Each row of a before or after table is a point. One or more steps were done to the points. Then noise was added and the rows were shuffled. The steps act on how far a point lies along the listed directions, d1 being the first. Write out the steps. A step turns or swaps two directions, mirrors them in a line or flattens them onto one, adds a multiple of one to another, or multiplies one. Angles are multiples of 10 degrees, from the lower direction toward the higher: turns from -170 to 170, lines from 10 to 170 but not 90. Use the fewest steps. Two steps may share a direction if one is a turn and the other turns, adds or multiplies; they go together, in the order done. Otherwise the lowest direction goes first.

Directions:
(1): [-4.8  1.9]
(2): [-1.9 -4.8]
Before, 12 rows:
[[ -0.1  -1.9]
 [  4.8   1.5]
 [  0.6   2.4]
 [  2.5  -1.7]
 [  4.6   0.8]
 [ -1.2 -12.2]
 [  4.2   2.2]
 [  3.6  -1.3]
 [  0.9   3.3]
 [ -3.4   3.5]
 [  2.2  -3.3]
 [  3.9   1.5]]
After (12 x 2):
[[  4.1  -2.6]
 [  1.4   4.6]
 [  3.4   1.0]
 [  2.9  -3.7]
 [  3.7  -3.5]
 [-11.1  -5.0]
 [ -1.7  -3.6]
 [  3.2  -2.9]
 [ -0.3  -3.1]
 [  0.7  -3.7]
 [ -1.6  -0.9]
 [  2.4   0.7]]
Steps: turn d1 and d2 by -60 degrees

Directions:
(1): [-0.1  5.3 -3.4]
(2): [-6.2  0.6  1.2]
(3): [-1.4 -3.4 -5.2]
Before, 13 rows:
[[ 2.6  1.5  0.0]
 [-4.6  3.9  1.9]
 [-2.7  2.4 -0.4]
 [-0.1 -2.5 -8.4]
 [-0.8  2.4 -3.0]
 [ 2.8  4.2  1.2]
 [ 1.4  5.1  1.2]
 [ 0.9  4.8  0.9]
 [ 0.3 -8.8 10.1]
 [ 0.9 -0.6  3.3]
 [ 2.7  4.5  0.9]
 [-2.4 -0.1 -3.6]
 [-0.1  0.7 -5.6]]
After, 13 rows:
[[ -3.1  -1.0   2.5]
 [  2.2  -5.3   0.3]
 [ -0.1  -0.4   4.5]
 [ -3.7   3.1 -12.8]
 [  2.1   1.9   4.4]
 [ -1.5   2.5   3.8]
 [  2.2  -5.0   0.6]
 [ -7.0  -3.4   1.9]
 [ -0.8  -0.6  -3.5]
 [  2.3  -2.8   0.3]
 [  0.7  -4.5   1.5]
 [  4.2   6.1   4.8]
 [  0.1  -5.4   1.4]]
Steps: turn d1 and d3 by -150 degrees; multiply d2 by 1.3

Directions:
(1): [ 6.2  0.7 -3.8  0.2]
(2): [ 3.8 -1.6  6.0  0.7]
(3): [-0.1 -6.9 -1.5 -2.0]
Before, 11 rows:
[[-6.6 -2.9  4.0 -0.8]
 [-4.9  6.8  5.8  0.9]
 [-2.1  1.8  2.9  1.5]
 [-2.5 -1.8  3.7  0.5]
 [-4.9  9.2  2.9  0.7]
 [-0.3 -9.4 -3.4 -2.5]
 [-4.9 -4.9 -2.5  0.1]
 [ 0.5  1.0 -0.1  0.3]
 [-3.0 -2.6 -1.3 -0.7]
 [-4.9  5.0  4.3  1.6]
 [ 1.8 -1.8 -3.8 -1.5]]
After (11 x 4):
[[-3.2  4.6  1.2  2.9]
 [ 0.6 -1.0 -0.5 -0.2]
 [ 3.6  1.4 -1.2  1.0]
 [ 1.8  7.9  0.5  2.3]
 [ 9.0  2.7 -4.2 -0.3]
 [ 1.6  3.3  0.7  2.0]
 [ 9.1  1.3 -5.8 -1.5]
 [-7.8  3.3  5.2  1.3]
 [ 6.7  2.6 -3.7  1.0]
 [-3.9 -1.1  1.5 -0.9]
 [-1.7  3.1  0.9  0.8]]
Steps: turn d1 and d3 by 120 degrees; multiply d2 by 0.4

Directions:
(1): [ 0.1 -0.9  8.0  2.8 -1.6  2.2]
(2): [-2.4 -4.1  0.4  0.6 -3.7 -6.7]
(3): [-0.9 -5.2  0.3 -6.1 -1.3  3.7]
(4): [-4.6  3.7  3.3 -4.4  3.0 -2.5]
(5): [ 5.3 -2.9  1.9 -1.1  5.4 -3.1]
Before:
[[ 5.4  1.5 -5.5 -0.2  8.8  1.8]
 [ 2.3 -2.0 -5.4  2.4 -4.1  5.1]
 [ 4.5 -0.3  2.7  6.8 -1.5  0.8]
 [ 1.5 -0.1  6.2  5.7  3.5 -5.7]
 [-0.7  1.9  6.0  4.6 -1.8  1.6]
 [ 0.1  5.7  2.4 -0.4 -2.1  3.1]
 [ 1.9  3.9 -0.7  2.7  7.7 -8.1]
 [-5.1 -0.5  7.2 -2.7 -3.1  1.9]
 [ 5.8  3.4 -7.9 -2.3  0.2  2.7]
 [-2.7  1.8  3.9  3.3 -2.8  0.5]
 [-0.5  0.6  5.2  1.2  0.0  3.4]
 [ 3.5 -0.8 -4.6  3.4  2.6  4.1]]
After (12 x 6):
[[-2.4  2.2  3.0  3.2 -2.3  0.6]
 [ 0.4  0.1  7.6  3.3  4.2 -2.9]
 [ 3.7  3.5  5.1  3.5  1.5  4.0]
 [-4.3  0.3  2.4  2.2 -4.1 -2.0]
 [ 2.1 -3.7  2.2  0.3  3.5 -5.3]
 [ 6.4 -0.3 -6.4 -3.1 -1.6  3.7]
 [ 0.2  4.0 -4.0 -0.7  0.4  7.8]
 [-0.8  2.0  5.6  5.0 -2.1  0.8]
 [ 1.9  0.4  0.7  3.2 -6.4  0.1]
 [ 2.3 -0.6 -3.8  2.3  3.0  5.4]
 [ 6.3 -6.2 -5.1  1.7  3.4  1.4]
 [ 0.3 -0.4  2.8  3.9 -1.2 -0.2]]
Steps: flatten d1 and d3 onto the line at 150 degrees; swap d2 and d4
